Rows are points. A path goes straight from each point to the next, and from the last back to the first. The post is the endless flat space through its rows: a point in 2 columns, a line in 3, a plane in 4, and so on, so that a path can go around it. Count how often the path circles the post. Going back the other way cancels.

Post, 2 rows:
[[ 13 -38   0]
 [-13  12 -14]]
Path (19 x 3):
[[-12  -6  19]
 [ -7 -56  30]
 [ 10  -5  37]
 [  1  13 -13]
 [  3  -9 -37]
 [-36 -14 -39]
 [-24 -22 -17]
 [ -8 -16 -27]
 [ 10 -11 -16]
 [ 22  -7   0]
 [ 29  11   0]
 [  5  24 -39]
 [  2 -39 -21]
 [-45 -21 -11]
 [-39 -12 -11]
 [ -4 -60 -20]
 [  8  -3 -35]
 [ 39   8  -2]
 [ 15 -20   7]]
Times around: 0

Post (5 x 6):
[[-26  40  11  25 -19   7]
 [  7 -41  11 -21  -7  25]
 [-26  38   1  -2   7   0]
 [  3  12  15   7  15   6]
 [ 21 -42 -14   0 -20  11]]
Path (29 x 6):
[[ -7 -18   5  49 -21  -3]
 [ 15 -10   2  48  -2  31]
 [-41  51  10   6 -31  26]
 [ 18  -5   3 -32  -1   8]
 [ 19   7  -7  25  -8 -24]
 [-13  22  18  14  15  -7]
 [ 16 -46   5  15 -26  -9]
 [  8  54  18  -8  21 -23]
 [  5  31 -11 -17  25   3]
 [-11  26  10 -13  25  35]
 [-27  31 -10  42 -32  -1]
 [-13   6  -7  17 -10   7]
 [-51  45  -8   1   2  19]
 [-29   2   1 -28 -38  31]
 [  1  -6  39 -11 -15  29]
 [ 11  26  33  -2  -5  22]
 [ 15 -30 -27 -44  28  28]
 [  6  -5  -9   5  13   5]
 [-15  -2  11 -17  32   2]
 [-12  -8 -29  -7   2  -2]
 [  0   0  -4   9  -1  23]
 [  8  10  29  -8  15  29]
 [-10  18  27  60  -9  40]
 [-11  -4   1  35  18  -2]
 [ -1  19   5  22  24 -29]
 [ 50 -60  18  15  24 -14]
 [ -2  19 -14  19  25 -12]
 [  8 -33 -14  -8  15  35]
 [-21   8   0  60  -6   7]]
Times around: 0

Post:
[[-17  -9  21 -15  19 -18   3   2]
 [  4  27 -13   7 -22  14 -10 -26]
 [  2 -17  12 -14   0  40  17 -26]
 [ -9  -9   0 -46   8 -23  16  25]
 [  0  -1  -9  17   8 -34 -36  25]
 [  0 -12  17  49 -25  34  33  10]
 [  2   5   4 -19  34 -39   1  15]]
Path, 27 rows:
[[-10  31  -6  12  -1 -13  -4  -9]
 [ -6 -12  14   4   6  -7  47  10]
 [ -9 -20  17 -44 -11 -60  43  36]
 [ -4  11  12  -6 -17   2  -5 -23]
 [ 11  -9  16 -35  14  33   4   7]
 [ -5  -8  -2  16  -2  -4  15  42]
 [ -3  -6   6  24  47 -27 -14  -2]
 [ -8 -27  25  32  12 -27  15  17]
 [  3  37  24  32 -10 -19 -21 -21]
 [  1  12  -5   2 -22   9   7  19]
 [-14  -7  -3 -49  39  -5 -42   5]
 [-16 -12  -8 -37  15 -37  19  44]
 [ 16 -28 -26  -3 -11 -24   9  26]
 [ 21  -7  -4 -39  -5 -32 -27  -7]
 [-13  -9  47 -20  46 -35 -53  -9]
 [-11  11  -6  -2   6 -21 -16  30]
 [-31 -16  -3   9  15  11  -7  -9]
 [ -1 -36   0 -17  12 -28  -9  -5]
 [-14 -32  17 -35  20 -47 -26  11]
 [ 13   0  41  35  28 -41  -5  18]
 [  3  34   0 -12 -18  33   8   8]
 [  3  25 -17   5   9  -4  11   0]
 [  2  14 -31   2 -30   6  44   2]
 [  7 -17  20   3 -14  -6  23 -11]
 [ 27 -31  51  35  24   1  -8  -4]
 [ -5 -20   9 -52  -5  24  -2  15]
 [ -5  25 -21 -14 -11   9 -18 -10]]
Times around: 5

Post, 8 rows:
[[  8  23  13 -18 -26   7 -12   7  37]
 [-17  -7  -2  31   3  28   9  -2 -30]
 [ 11   6 -12  -2  -1 -18   4  -5 -28]
 [-52 -21  26  11   6  24  -1  -5 -13]
 [ 20  -6  30  11  15  18 -19  -1 -12]
 [ 10  -7 -19  13   6 -24  17  -2  17]
 [ 15   2  -6   8 -12   8 -19 -19  36]
 [ -1  23  12  -1   2  10   8 -16  -8]]
Path:
[[ 13   4   6  -3  45 -18  15 -29  20]
 [  1 -29  -2  27  18  17   7  -7  -7]
 [ 30  17  16 -20  -6 -19   7 -33  12]
 [  7  -2  14  -3   5 -31  -4 -18  -5]
 [-22  15   1  34   7  24   3   3  20]
 [-16  18   8   4   3 -10   9 -34  57]
 [ 11 -14  37  22  17  11  -8 -14  24]
 [ 20  -7  12  18  -1   0  26  -1  14]
 [-10  28  14 -12 -40  -5 -30  -6 -10]
 [-24  -8 -17  60  21  13  11  -3  -9]
 [-35  -6 -18 -10 -16   4  -8  14 -16]
 [-11 -36   3  16  17  26  -6  -4  13]
 [-11 -29  -9  11   0   5 -22  -5  -2]
 [-55 -25 -10  -8 -27   0 -46 -12   0]
 [ -7  35  23 -26  41  -4   0 -35   4]
 [ -6  20   5 -10 -12   3  27  28  32]
 [  9 -24  24 -21 -32   9 -25  34 -18]
 [-25  -9  25  -3 -22  45   5 -12   9]
 [ 29  12  -8  21  14  11  17 -10  10]
 [-37  16  26   0  21  20  35  16  22]
 [ 23 -23  15   1 -11  18 -31  37  -9]
 [ 43 -17  30  -7  10   2 -31 -13 -17]
 [ -1 -17  28 -34  -6  19 -29   3  18]
 [ 49  49  31 -17  -9  43  10 -15  30]
 [ 21 -12  31  17   6 -10  29  21   0]
 [  7  -6  17  21 -34  12 -37   1 -19]
 [ 22  35   2  14 -37  -4  32  13  23]
 [ 29   4  29   5   1  -2 -37 -19  14]
 [-40  17  25  -8   2   6   3   0   7]]
Times around: 2

Post, 10 rows:
[[-25   4 -33  -7 -10  10  -1 -16 -19 -17 -31]
 [ 10   4  14 -23   6   2   5  20   9  -5  -4]
 [ -2   3  -7  -7 -15   8 -15   9 -16  -7  -5]
 [ -1  -3  -3  -4  -7   2   1   5  23   6   3]
 [-19  -7  -2  -5   6   3  14   7  -6   2   8]
 [ 17  22  12 -11  -1   1 -10  -9 -11  18  23]
 [ -2   5 -10 -10 -30  12  17   9  -4   8  -7]
 [ 26 -23  -4  60  23   7  26 -43  -5  12  -9]
 [-12 -14 -10 -27  -1  18  12   3   4   5   2]
 [  3  17   0 -10   2  10 -15   8   4 -15  15]]
Path, 28 rows:
[[-25 -23 -12   0 -22  15  19 -18  10  28  29]
 [ -6   4 -22   6 -28  13  -7   0   0   5  17]
 [-42 -26 -54  16  -2  15  17  -5   6 -27 -37]
 [-38   8 -18 -41  -5  11  12  -4   6  13   5]
 [ -9 -10   0  24  -6  10   6   8   1   2  15]
 [ 10  -6  -7 -10 -22  17  -3 -18  14  16  -5]
 [ -8 -18   3  -5  13   6   4 -27 -32  30  41]
 [-28   0 -12  -6  14  -4  -4  -6  -6   4  17]
 [ 21   6  -1  12  -4  26  -4  17 -37 -13  -2]
 [  1  20  12 -14  -5   4  -5   0   9  19  24]
 [  9 -23  -7  29 -18   8  21   6  16 -18 -46]
 [ 36   6 -11  22 -18  24   1 -10 -24 -15 -10]
 [-24  18  -8 -18  17  -1  13  -8 -12  11  35]
 [ 25   3   2  -9   1  -1  13   7  33   9 -29]
 [-22  14 -10   7 -14  11 -29 -12  14  17  41]
 [-12   0   3  12  29  -2  13 -24 -19 -10  -2]
 [ 16  -3  -5  15  -8  13  -3  -1  -6  -8   8]
 [-14 -43 -23  15  34   4  29 -13   5 -10 -17]
 [-10   3  -6 -21  -4  10 -11  13  -5  11   9]
 [ 12 -13   9  15 -11  11   4  26  -1   2  -6]
 [ 11 -17   3  24  -1  13  20  14  19   5 -11]
 [ 37  19  19 -58 -18  19  -8   8  -4  -1 -31]
 [-10 -15  -3  -9  -8  10  -2   0  14  -7   6]
 [ -9  31 -28   7 -23  -5  -5 -33  -6  13  16]
 [-28  -1 -20  -9 -36   8   2  27 -16  -5   5]
 [-11 -24 -20 -15 -18   2  15  27   9   0 -25]
 [  2   1  -1  -1 -18   8  -4  15  -3  16   8]
 [ 14   3 -11  10  -2  24  -3 -32 -19  -5 -25]]
Times around: 5
